Each row is a point. Any point is a mix of the corners, with weights that add up to 1. It lies inside the corners' shape when no weight is negative. Say inside or outside, and name the corners with a negative weight.
In the rows, 128 means zero.

Corners:
(1): [114  97 205]
(2): [108 216 120]
(3): [ 98 150  50]
(4): [171  65 195]
Points:
[133 170  98] => outside (1)
[125 145 193] => outside (3)
[115 107 190] => inside
[152  89 164] => inside
[113 109 177] => inside
[116 117 170] => inside
[110 203 124] => inside
[120 137 189] => outside (3)

Corners:
(1): [178 150 121 145]
(2): [169 137  58 142]
(3): [ 17 154 169 160]
(4): [176 110  93 184]
(5): [ 76  79 128  74]
Points:
[ 99 150 135 128] => outside (4)
[155 126 105 151] => inside
[216 131  89 179] => outside (3, 5)
[184 121  70 152] => outside (3)

Corners:
(1): [147 105 101 181 210  61 148 176]
(2): [170  94 249 101 103 108  77 123]
(3): [111  80 146 106 104 102  96  90]
(4): [ 35 137 107 101 172 197 135 171]
(5): [108 111 148 110 115  94 120 193]
(6): [163 150 108 164 121 126  96 113]
(7): [ 76 210 107  98 162  91 118 171]
(8): [157 120 162 141 132  91 176 143]
(9): [184  79 135  97 182  91 123 173]
Points:
[183 122 162 135 148  57 127 136] => outside (4, 5)
[119 143 147 110 162 116 112 174] => outside (3, 8)
[122 118 142 122 128 100 118 170] => inside
[104 135 133 134 127 118 119 143] => outside (9)

Corners:
(1): [ 21 103  68  83 102 116 184 190 159 109 191]
(2): [206 123 101 120 145 182  97  95 104 157 138]
(3): [112  64  64  86  71 132  30  97 122 105 136]
(4): [156 125  93 111 132 152  98 177 100  91  62]
(5): [ 71  90 109  92 185  60 148 148  77  98 170]
(6): [157  78 192 145 166 203  42 160  75 160 127]
(7): [168  32 227 174 234  83 126 167 197 183  81]
(8): [ 51 110 160 166 241 101 155 176 198  54 172]
(9): [109  87 140  39  95 105 120 160 157  57 197]
(10): [168 179 220 153 191 174  44 110 106 193  45]
(11): [ 56  99 150 179 129  76 216 154 136  56 161]
(12): [108 122 198 127 219 220 144  96 107 122  44]
Points:
[142 105 158 129 160 151  83 129 121 143 107] => inside
[ 74 107 155 151 212 112 141 164 174  76 156] => inside
[ 94  80 112 109 113  84  96 181 148  96 157] => outside (2, 12)
[116 103 148 109 162 116 112 144 120 117 131] => inside
[162  97 104  79 109 131  59 146  99 144 144] => outside (8, 11, 12)
[139  92 149 136 166 115 103 153 146 135 127] => outside (12)
[115  92 129 153 173 154 117 132 108 128 114] => outside (9, 10)
[ 87 100 131 128 148 119 148 153 126 103 150] => inside
[ 98 105 113 112 137 134 143 150 135 117 152] => inside

Corners:
(1): [220 181 206 118 175 137 154 125 108 151 118 136 125  83]
(2): [ 74 108 249 113  81 130  99 139 136 101 170 142  75 149]
(3): [217 150 179 167 154 147 162 155 137 153 194  92 131 126]
(4): [163 161 129 178 141 139 134 119 135 132 181 166 141  81]
(5): [143 150  78 163 128 164 140  50 142  99  88 112 151 228]
(6): [201 101 143 138 140 127 200  93 180 180 129 118 130  67]
(7): [155 129  32 165  87  68 198  72 129 147  75 147  74 200]
(8): [130  95 170 117  87 150  84 186 100  83 119  94  56  89]
(9): [151  90  69 167 149  72 123 104 190 115  47 153  96 232]
(10): [ 63 130 157  72  28 132 132 231 134 113 157 140 124 121]
(11): [182 191 147 204 150 101 152  97 125 161 137  62 189 102]
(12): [221 149 161 105 175  90 130  80 146 119 180  92 133 105]
(13): [ 98 133  66 142 198 108 160  97 156 110  67 105  54 199]
(14): [168  96 166 128 158 114 153 140  68 151 167 122 162  90]
(15): [154 139 154 125 120 152  78 131 100 205 153 102 120 108]
Points:
[136 125 133 143 122 123 136 135 137 129 116 126 104 147] => outside (12)
[131 141 113 144 149 103 142 107 139 124 134 115 117 177] => outside (1, 6, 8)
[169 129 129 151 140 117 148 101 137 146 123 119 109 139] => outside (10)
[147 130 133 144 131 131 140 128 134 143 119 122 111 135] => outside (12)
[144 134 131 161 122 131 140 128 128 144 117 116 125 143] => outside (12)
[182 152 199 117  87 145 144 148 101 153 176 100 147  93] => outside (4, 9, 13)
[153 127 164 137 141 135 124 133 126 132 143 110 131 116] => outside (7)

Corners:
(1): [ 88 149 149 127 130 166 154 136  67 120 202 120  69 108 169  84 135 156]
(2): [236  78 195 178 132 167 100 141 150 124 169 133 145 210 155 141 115 135]
(3): [173 100 150 203 100  90  80 148 218  99 155  74 138 233 128 157 162 109]
(4): [140  99 149  87 182 103 115 142  62 139 136 103  92  87 150  84 161 159]
(5): [170 146 154 176 140 169  64 137 189  79 110 112 181 120 101  90 139 122]
(6): [199 128 127 173  85 122  71 181 171  95 103 144 153 222 178  62 120 127]
(7): [126 159 141  79 115  81 173 123 174 239 171 115 249  79 115  87 145 167]
(8): [125 178 164  64 131 121 132  71 153 236 131 129 151 132 111 123 110 108]
(9): [147 129 156 126 115 122 125 209 109 144 160 157  51 117  88 128 126 125]
(10): [167 112 176 145  89 127 161 106 192  91 123 167 180 210  86  73 166 111]
(11): [115 123  89  82 150 128 156 132  55 162 177 100  98 134  48  71  71 143]
(12): [149  59 127 172  94 156  63 132 185 107 128 173 147 189 125 133 148 146]
(13): [160 119 151  96 123  68 121  82  90  89 186 146  99  68 133 137 102 135]
(14): [122 162 123 130 208 105 125 151  89 120 158 173 114 141 110 122 130 178]
(15): [110 122 150  92 159 126 196 127 198 162 112 119 155 103 107  93  73 156]
(16): [131 160 123  35 113 147 154 149 170 134  96 113 167 136  97 132 128 176]
(17): [ 98 108 165  75 165 100  87 175  99  72 166 142 135 119 155  90 104 115]
(18): [202 113 115 124 132 123  61 139 221 103 190 147 115 197 130  77 146 117]
(19): [137 147  69  93 153 134 199 125 133 177 144 137 191  89 124 138 122  91]
Points:
[120 143 118  51 174 151 172  83  92 176 154 124 149  69 115  91  94 175] => outside (3, 6, 9, 10, 17)
[122 141 108  47 119  82 140 134 191 156 135 179 164 147  75  89 101 112] => outside (1, 2, 3, 4, 5)
[149 119 139 125 136 130 114 138 135 109 144 139 121 153 125 109 127 126] => outside (7)
[139 142 151 110 141 120 141 139 118 139 146 119 142 129 121 109 116 138] => outside (12, 18)
[149 130 133 114 131 119 136 131 135 140 155 132 147 123 123 112 123 132] => inside
[164 128 140 128 116 132 125 128 163 142 138 134 145 162 115 109 131 136] => outside (17)
[152 120 144 130 138 120 109 141 141 122 159 136 130 147 130  98 128 126] => outside (16)

Corners:
(1): [ 88 170  45 155 119  78 116 109  95 156 144 103 191 118 166  75 133 191
  90 160]
(2): [ 75  90 160 137 118  58 127 172 112 170  53 103  83 129 130  90 125 110
 140  99]
(3): [115 121  64 179 101 104  99 103 102 164 145 119 180 127  67 146 213 109
 108 141]
(4): [ 90 133 113 136 118 113 125  58  74 121 143 116 210 141  60  93 129 196
 143 112]
(5): [208 130 156  60 163  88 117 144  91 128  65 166  79 189 159 155 111 110
 129 133]
(6): [124 147 173 114 124   7 104 173 184 149 124 103 131 106 136 108 120  84
 149  56]
(7): [144 156 147 163 164 124 180 154 106 119  94 194  72 170 167 176 113 139
 112  77]
(8): [ 63 135  90 140  90  79 100  62 108 155 207 141 112 165  98 113 132 152
  94 162]
(9): [ 86  81  90 190 104  92  72  81 115  97 144 143 182  90 111 143 141 202
  94 181]
(10): [154 105 110 102 130 162 115 132 123 105  92 132 106 176 172 139  80  90
  89  73]
(11): [105 162 181 103  91  55 185 116 208 188  64  93 107  70 176 127 116  82
 155 102]
(12): [143 125 148 156  63 126 111 141  90 112 154  85 103 134 112 136 173 195
 106 110]
(13): [191 149 167 131 147 160 112 171  91 149  99 204  81 118 138 123  58  88
 105 120]
(14): [ 90 135 184 152 180  81 132  95 112 173 148  79 148 100 207 123 138  98
 123 126]
(15): [ 79 182  97 169 112  85 115 108  96  72 142  93 162 141 125 102 149 124
 136 171]
(16): [135 103  74 191 138  84 156 100 130 129 182  78 146 129  83  93 130 149
 103 160]
(17): [ 74 162 150  74 177  80 112 173 176 160  93  86  68  73 111 139 140 100
 161  68]
(18): [ 81 111 104 169 113 107  97 117 161 168 165 114 174 157 138  90 153 156
 201 152]
(19): [146 169 201 117 176 170 158 158 146 117  69 177 118 196 180 111 115 120
  25 143]
(20): [119 131 173  99 120 130 156 204  91 153  91 126 130 164 146 199  65  91
 106 117]
(21): [129 116 166  68 137 119 181 179 111 113 133 186 111 126 196 118 136 102
 108 111]
Points:
[155 148 129 172 158 122 121 107  90  70 141 137 142 184 185  46 127 158
 119 143] => outside (3, 8, 9, 11, 17, 20)
[ 95 128 142 134 105 107 160 152 142 118 109 140 109 174 115 153 185 156
  99 165] => outside (1, 4, 6, 10, 13, 14)
[ 91 137 119 138 121  78 112 109 144 137 121 116 129 131 162 115 175 139
 125 114] => outside (4, 13, 16, 20)
[125 126 128 122 111  95 125 134  99 145 116 125 124 147 146 131 119 111
 140 106] => outside (9, 16, 17, 19)
[111 152 136 138 133  93 120 118 128 147 153 119 142 122 147 121 143 134
 112 154] => outside (2, 4, 7, 10)
[108 137 139 129 142  96 130 130 124 136 117 129 130 131 145 117 113 125
 122 125] => outside (3, 12)
[ 78 140 102 138 108  99  97  84 105 139 144 132 119 117 154 102 143 180
 167 136] => outside (3, 6, 16, 19, 20)
[102 136 129 139 124  73 120 128 118 148 132 119 131 117 126 117 134 136
 132 130] => outside (10, 19)
[114 144 119 143 138  94 142 111 124 131 125 138 159 152 153 127 122 119
 111 133] => outside (2, 12, 13, 17)

Corners:
(1): [104 141 137 143 125 126 122 135 176  82 131 143 200 148 149 139 134  69
 119 130]
(2): [162 137 110  74 112 176 209 102 173 119  77  93  85 139 123 205 172 172
  79 149]
(3): [118 115 153  54 122 113 142 139  94 103  60 145  86  88 128 188 144 198
 125 135]
(4): [ 86 106 139 107 196 123 177 131 158 122  81  69  47 105 143 178 112 158
 154 153]
(5): [ 96 162 140 120 121 118 171 118 114 172  83  90 106 152  59 136 172 128
 115 140]
(6): [107 129 130  91 101 133  55 148 150 249 162 102  45 110 205 156 134 113
 108 116]
(7): [ 77  80  61 108 145 112  23 180 147 192 130  89  58  87 144 165 144 136
  37 134]
(8): [150  81 171 199 135 109 163  87 108  89 165 168 164 173  87 133  64  76
  73 114]
(9): [161  68 148 134 119 113 168 190 141 130 184 127 186 114 145  78  97  87
 100 127]
(10): [169 154 160 175 125 103 155 115 166 123 179 162 171  95  84 142 131  91
 102 177]
(11): [142 146 108 146 147 136 147 130 103 117 109  71  99 114 128 181 163 190
 141  75]
(12): [173 144 112 114 144 110 133  99 144  80 196 160 170 131 107  49  69  57
  87 127]
(13): [128 127 154 149 150 116 163 125 125  96 228 145 189 171 108 110 107 141
  87 205]
(14): [153  98 112  98 114  75 122 148 145  94 130  90  72 163 109 174 163 143
 153 154]
(15): [ 88  72  15 122  83 117  90 155 134 222 123 136  51  86 179 158 115 108
 132 145]
(16): [150  89 147 125 120  98 153  84  93  77 212  80 206  98 112 106 101  55
  86 146]
(17): [107 142  80 135  46 145  45 205 143 196 133  75  30  98 170 156  54 100
  89 165]
(18): [ 76  85 134  78 107 153 150 127 159  69 133  96  98 108  47 150 146 160
 157  99]
(19): [193  84 153 155 136 124 116  90 152 129 145 120 214 174  94  86  85 134
 122 160]
(20): [129  92 155 177 107  96 136  69 150  82 178 149 148 129 151  51 129 110
  80 153]
(21): [126  75 121 112 146 193 133 151  95  89 110 125  64 113 118 164 199 132
 151 148]
Points:
[128 112 119 135 130 125 142 134 145 121 142 101 130 129 111 127 128 115
 116 151] => outside (3, 6, 8)
[113 121 125 129 138 120 143 110 139 103 159 119 129 127 120 140 148 112
 103 137] => outside (3, 9, 17, 19)
[120 104 117 105 112 123 131 145 131 149 121  98  83 104 134 165 150 159
 123 158] => outside (1, 8, 12)
[124 116 120 132 123 124 126 135 133 134 133 105 106 121 127 141 128 129
 105 133] => inside
[138 106 129 125 125 122 133 124 130 135 148 111 114 121 119 134 118 127
 108 138] => outside (1)
[132  79  77  92 100 138  69 174 180 141 142 122 114 135 202 115 104 162
 111 113] => outside (4, 5, 8, 10, 16, 21)

Corners:
(1): [131 108  62 149  52  91 234 129 153  70 120 138 115 124 118 121  87  65
  97 158]
(2): [ 80 102 102  89  79 104 161 129 144 121 126  81 138 157 184 106 215 110
  58 186]
(3): [135 143  89 147  70 169 118 123 116 149 159  72 128 144 157 147 136  92
 147 192]
(4): [ 80 135  70  89  99 112 109  92  86 166 210 151 119 103 187 216  92 108
 180 209]
(5): [112 167 200 199  97  93 113 106 183  83 195  95  51 165 105 198  51  63
  96 110]
(6): [148  94  50 140 152 118  41  90  93  94 112  97 174 147 141 127 113 102
  59 171]
(7): [ 79 130 158  97 142 133 104 147 163 131 104 125 106 139 199 152 176 112
 146 101]
(8): [185 158 199 142 137 168 171 125 156 153 126 137  80 150 163  29 149 118
 118 179]
(9): [186 129 246  96  67 169 153 111 212 152 101 177  69  74 191  82 105 126
 104 155]
(10): [126 160 143 133 150  85 119  81 132 115 161 155 182 214  63 117 150 130
 213  58]
(11): [140 186 113  52 187 107  70 106  98 159  97  78 172  98 115 232 189  59
 110 108]
(12): [144 136 145 109  92 103 116 114  86  91 131 170 150 161 145 139 117 153
 152 129]
(13): [130 166  77 174 113 126 195 129 164 119  74  95  80 134  92 148 128 148
  66 159]
(14): [104 217 249  91 169  27 173  93 224  79 180  81  72 150 159 182 126 139
 127 102]
(15): [132 121 166 123 171 134  47 122 117 100 138  68 207  73 134 200  97 116
  61 232]
(16): [ 97 133 124 102  58 133 133 238 138 216 169 162 128  68 152 152 150 125
 183 112]
(17): [128  79 180 137 178 142 118  62 104 134  69 116 143 112 151  45  92 142
 112 138]
(18): [143 203  87  71 154 158 124 107  66 133 187 131 213  99  83 135 113 116
  95  73]
(19): [ 96 101  92  70  65 116  77 194 172 145  53 146 103 140 114  95 164  80
 210 128]
(20): [ 87 110 163  83 160  82 131 105 112 110 182 118 142  88 150 193 148 162
 140 129]
(21): [110 133 103 125  42 131 100 139 163 110  43 162 128  13 120 111 197 129
 110 134]
Points:
[125 147 149 119 125 124 137 117 145 132 139 117 125 108 144 142 133 120
 111 139] => outside (12, 19)
[121 142 121 141 130 105 168  98 162 115 118  98  91 172 128 131 131 108
 112 141] => outside (12, 15, 16, 18, 21)
[130 137 146 117 120 117 137 107 148 110 113 120 116 135 138 115 140 119
 113 130] => outside (4, 15, 16)
[119 134 130 119 121 109 132 127 142 123 110 117 120 135 135 128 152 110
 131 128] => outside (4, 9, 15, 18)
[130 138 139 114 116 120 118 127 133 119 119 123 138 122 133 136 138 119
 119 139] => outside (4)
[124 138 143 111 132 116 122 113 128 123 139 112 136 129 141 149 123 113
 117 146] => outside (21)
[131 171 214  94 172 120  97  69 114 128 173 122 141 103 152 182 117 130
 141 124] => outside (1, 2, 6, 13, 16, 19)
[129 138 142 115 122 118 122 124 139 117 112 112 126 116 140 140 137 110
 103 137] => outside (4, 10)
[110 142 150  98 118 113 115 130 141 128 141 122 136 132 147 158 129  96
 147 126] => outside (6, 8, 13, 20, 21)

Corners:
(1): [115 124 168 122 129 118 134 108 147  85 101 127 130 125 132 136  83  87
 136 166]
(2): [122 143 118 121 127 151 119 167 124 102  97 145 157  79 109 157 155  73
 141 109]
(3): [116  77 120  86 109  74 105 117  78 146 124 116  89 100 115 170 139 162
  78  96]
(4): [ 38 143 107 139 127 175 108 100 143  94 112 183 128 126 135 133 130  53
  88 179]
(5): [152 106 161 143  10 164  83 100 125 127 162 122 113 118 125 144 121 122
 114  87]
(6): [130 157 124 141 123  97 151 148  33  84  90 168  67   7 108 111 124 104
 139 137]
(7): [ 60  97 137 167 155 121 175 140  86 126 183 128 141  94  69 157 141 182
 123 156]
(8): [134  59 128 118  39 103 105  99 103 155 114 141 145 109  49  92  49 140
 162 114]
(9): [118 152 223 214  62 138 125 122  70  74 119 182 206 103 121 131 144 124
 119  91]
(10): [118  68 102 129 109  62 133 154 159 145 100 149  89 115 157  54  61 142
 133  86]
(11): [128 130 125  52 147 147  61 111 161 153 167 119 133 112 112 102  31 150
 125 127]
(12): [112 150 141 150 124 145 129 130 160  67 125 157 134 171  62 199  69 127
 115 103]
(13): [118 146  92 100  76 143 135 160 129 104  50  98 133 131 113 142 168 152
 108 139]
(14): [120 160 128  85  91 123 100 115 160 109 124  98 133 105  72 119 157  38
  60  82]
(15): [171 156  72 129 103 141 161  91 108 122 140 140 156 126 120 116 211 169
 152 138]
(16): [178 107 151 128 170 198  61 125 113  53 167 143 132 115 100  79 114 167
 163 113]
(17): [ 91 179 129 133 128 130 122 100 143 147 117 191  90 205 147 129 142 103
 165 197]
(18): [139  98 185 209 100  80 102 102 126 169 135 156  88  98 110 159 100 180
 105 125]
(19): [153  97  88 142 148 175 124 119 121 172 124  93  91 199 133 135 112 193
 114 105]
(20): [201 163 131 114 131  95  85 169 133 144 218 162 142 150 126 165 130 103
  23 160]
(21): [103 145  80 120  99 125  63  85 102 119 190  73 138 109 100 162 146 133
 124 151]
Points:
[135 126 123 122 104 126 108 119 117 132 139 131 127 112 119 122 132 131
 115 130] => outside (12)
[129 130 111 105 108 137 114 122 119 123 133 128 135 118 124 103 133 120
 122 124] => outside (12, 18)
[103 121 128 142 127 134 133 127 117 118 142 136 129 123  97 146 123 141
 118 134] => inside
[166 116 121  87 106  72 156 174 116 109 113 149  97  85  94 125 131 112
 118 126] => outside (4, 9, 11, 18, 19, 21)

Corners:
(1): [103 165 141 117 178 186 178 122 157 172 128 158 106 130 166 122 119 156
 153 104]
(2): [101  74 133  78 128 183 106 112  91  83 161 199  87  84 107 151 163 132
 107 112]
(3): [101 142 125 132 101 141 135 124  85 134 135 149 110  93 124 132 155 116
 125  88]
(4): [118  83 157 111 148 134 169 180 142 174 122 115 113 139 122 129 106 144
 207 133]
(5): [138 111 102  74 111 167 120 192  87 153  73 141 105 144 103 117 160 111
 215 101]
(6): [120 232 118 132  91 153  37 145 141 156 139 222 141  45  26 165  49 231
 135 122]
(7): [ 98  90  54 178 157 116 179 129 218 149 133  90 184  96  68 143 158  97
 159 164]
(8): [123 158 149  63  69 101 115  78 138 162 198 150 209 154 164  80 145 168
  57 108]
(9): [147 153 181 153 134 210 142 146 144 110  94 198 129  84 145 123  79 134
 153 148]
(10): [ 73  10 118  70 133 131 146 104  72 176 101 134  82  99 130 117  88  99
  76 213]
(11): [160 111 156 136 125 105 119 181 211 105 146 128 124 169 124 131  92 147
 159 197]
(12): [ 79  72 146 140 142  65 170  81 135 229  54 166 143 150 114  93 116  94
 157 156]
(13): [108 111 129 139 169 178 122  47  89 133  65  65 141 163 145 134 134 118
 110 177]
(14): [114 145 139 140 162 111  47 137 121 169  94 182 152  87 103 158 103 159
 150 182]
(15): [118 145 178 155 145 168 124 124 112 170 148 147 142 150 188 103 104  97
 156  99]
(16): [ 66 151 161 109  87 118 108 111  93 134 181 184 145 120 206  73 127 115
 140  74]
(17): [134 189  79 140 156 188 121 134 120 127 127 193 138 134 142 179  92 195
 135  78]
(18): [ 94 111 140 119 129 128  70 168 132 113 109 180 145 129 123 148 118 149
 102  98]
(19): [134 156 130 107 177 111  76 127 130 130 177 131 163  98 116  95  89 214
  88 183]
(20): [136  12  68  71 176 154 149 104 101 201  69  57  66 131 186 129 110 144
 166  96]
(21): [144 202  93  74 144 156  61 181 120   7 188 100 110 115 123 213 113 149
 135  61]
Points:
[117 116 102 101 149 162 127 117 105 133 129 125 122 114 149 130 134 130
 134 118] => outside (4, 6, 11, 12, 18)
[119 110 132 115 149 145 118 132 132 136 114 141 135 131 132 136 117 136
 133 140] => outside (3, 6, 16)
[125 127 129 116 144 142 136 139 147 137 126 137 129 139 142 127 127 142
 154 122] => outside (6, 10, 15)
[112 109 137 129 125 137 125 141 132 160 114 169 135 110 119 128 114 135
 152 134] => outside (1, 13, 19, 21)
[128 145 119 107 122 140 104 144 126 120 160 150 137 105 129 137 111 153
 136 115] => outside (1, 12, 13, 18)
[118 135 126 115 132 146 109 135 124 131 133 165 132 109 130 131 114 147
 128 120] => outside (4, 13)
[112 116 125 116 133 144 123 127 119 142 123 143 125 114 136 127 122 136
 136 119] => inside
[119 143 125 110 143 152 112 141 127 116 135 139 123 121 132 148 113 145
 137 114] => inside

Corners:
(1): [172 152 161 120 102  91 121 147 139 157 124 145 169 152 149 141  55 132
 108 217]
(2): [144 161 102  50 150 193 116 130 169 115 196 130  97  71 108  94 193 153
  82  96]
(3): [133  72 204 162 108 146  83 132 167 168 147 137 133 179  77  94 149 107
  72 141]
(4): [ 81 150 111 155 113 107   7  87 116 125 144  57 116 147 157 154 111 119
 155 127]
(5): [144  90 154 204 126  63 146 139 158 166 147  91 161  81  85 110 115  96
 174 157]
(6): [144 126 115 161  64  86 120 139 128 157 122  93 126 115 107 176  75 113
 119  65]
(7): [160 126 177 208 115  86 110 155  88 165  96  99 129 135 127 159 162 115
 138 155]
(8): [179  60 112 166 161 208 110 209 111 124 111 136  99  93 162 124 123 182
 151 189]
(9): [ 56 143 132  92 122 133  43 188 132 137 107 153 164 154 110 125 144 118
 182 108]
(10): [122  67 181 108 160 214  87 103  89  88  97 123 116  35 139  85  84 140
 162 160]
(11): [130  70 109 154 211 113 117 130 138  76  88  68 140 130 128 169  86 115
 166 156]
(12): [134 138 157 171 126 123 124 109 141 181 122 112 183 142 147 167 158 181
  93  93]
(13): [150  90 109 147 116  34 155 114 134 114 155 110 136 102 162 132 119 131
 105 163]
(14): [105 151 166  90  80 148 122 128 132 211 134 111  94 120 142  97 169 163
 171 112]
(15): [167 122 119 110 152 137 100  93 132 137 134 179 144 128 157 190 173 152
 166 108]
(16): [138 155 186 145 145 188  95 137 181 116 139 239 109 106 185 124 147 143
  99  86]
(17): [172 152  93 130   9 133 113 104  61 160  86  52 113 135 139  59 122 184
 191 143]
(18): [132 127 112 135  86 214 136 126 124 118 127 124  90 106 109  98 156 183
  63 216]
(19): [162 145 118 101 130 120  90 116 103 177 102 171 107 116 115 121 135 183
 117 103]
(20): [114 163  64 146  91 195 141 120  98 147 142 111 114  99 120  92 110 104
  59  99]
(21): [149 162 141 145 139  95 180 123 104 131 197 137 151 104 129 131 111 175
 164 120]
Points:
[140 142 133 136 113 121 101 133 130 154 130 124 131 135 127 135 136 153
 137 128] => outside (10, 13, 20)
[145 128 146 127 127 137 106 130 119 136 123 128 130 125 145 123 134 162
 146 150] => outside (5, 6, 20)
[134 138 144 130 117 121 107 123 129 147 132 126 136 117 133 125 125 136
 138 114] => outside (8, 18)
[146 140 121 140  92 141 123 142 122 155 151 136 116 118 137 118 143 141
 125 133] => outside (10, 11, 12, 19)
[141 136 135 129 117 150 103 129 126 146 127 129 127 121 129 122 129 145
 130 130] => outside (13)

Corners:
(1): [112 125 152 127 135 131 141 122 110 102 124 131 128 136  92 139 138 119
 121 127]
(2): [127 166 146 139 152 145  83 135 104 110 131 122 130 120 127 118 109 121
 123 123]
(3): [121 142 100 110 119 136 138 134 114 125 127 131 107  77 131 117 116 119
 150 113]
(4): [123  79 143 123 118 130 127 149 110 121 135 150 136 135 127 117 151 133
 123 133]
(5): [122 137 128 143 117 139 139 141 120 142 142 138 154 118 131 148 136 141
 126 152]
(6): [117 156  96 138 187 134 130 115 119 127 132 112 129 127 125 111  86 123
 133 175]
(7): [137 144  94 131 117 123 118 127 111 155 101 130 111 134 109 143 127 122
 138 110]
(8): [ 89 119 136 114 127  90 130 133 135 130 136 113 139 130 138 119 132 125
 141 117]
(9): [132 125 151 118 122 119 113 139 117 127 106 129 152 131 119 129 116 155
 130 138]
(10): [116 114 137 124 112 124 139 115 117 113 139 118 110 137 133 125 117 134
 126 152]
(11): [127 132 136 122 103 131 123 119 118 171 112 142 124 146 124 145 121 126
 178 122]
(12): [133 119 127  98 111 127 133 137 120 119 132 153 130 137 134 145 142 122
 127 119]
(13): [131 110 150 132 144 149 135 153 115 112 147 111 136 128 119 161 130 114
 133 118]
(14): [113 104 146 130 126 128 128 138 249 149 146 165 130 146 142 150 146 133
 123 128]
(15): [148 120 108 148 134 122 145 125 130 116 130 143 141 122 134 117 138 122
 123 115]
(16): [115 113 142 137 156 136 140 128 116 109 134 127 126 116 136 146 132 139
 128 120]
(17): [116 149 144 131 125 143 135 154 101 101 108 109 134 137 127 126 139 141
 129 164]
(18): [112 107 121 121 123 140 126 125 120 108 137 125 161 138 126 112 148 144
 136 126]
(19): [103 133 129 129 139 141 149 152 109 112 132 117 113 131 125 102  92 134
 135 125]
(20): [118 142  86 143 127 125 134 137 127 117 124 163 114 111 123 150 127 125
 143 126]
(21): [141 140 141 116 133 125 118 146 155 152 136 131 123 138 101 131 143 145
 157 122]
Points:
[117 128 130 127 130 133 123 134 127 126 128 132 129 128 131 132 122 131
 135 130] => outside (1, 15, 21)
[125 127 124 132 129 136 129 135 120 123 128 134 128 125 132 133 124 130
 131 132] => outside (1, 8, 21)
[120 128 127 127 131 133 131 137 121 124 131 130 125 126 125 128 124 128
 136 126] => outside (9)
[123 128 133 128 129 130 128 136 123 126 129 133 130 128 126 133 127 131
 133 131] => outside (18)
[119 124 129 127 128 138 129 135 113 117 127 131 132 130 125 133 128 130
 131 135] => outside (8, 15, 21)
[115 126 134 129 135 132 129 134 126 123 130 129 128 127 121 133 127 132
 134 131] => outside (12, 15)
[122 136 116 125 125 125 129 137 126 129 120 145 126 126 127 130 126 124
 132 131] => outside (10, 13, 16, 18, 21)
[127 135 126 127 128 131 130 134 127 131 122 138 119 126 120 129 123 132
 136 129] => outside (8, 13, 18)
[120 127 125 125 131 129 130 139 125 121 130 131 132 122 126 128 130 130
 131 126] => outside (10, 11)
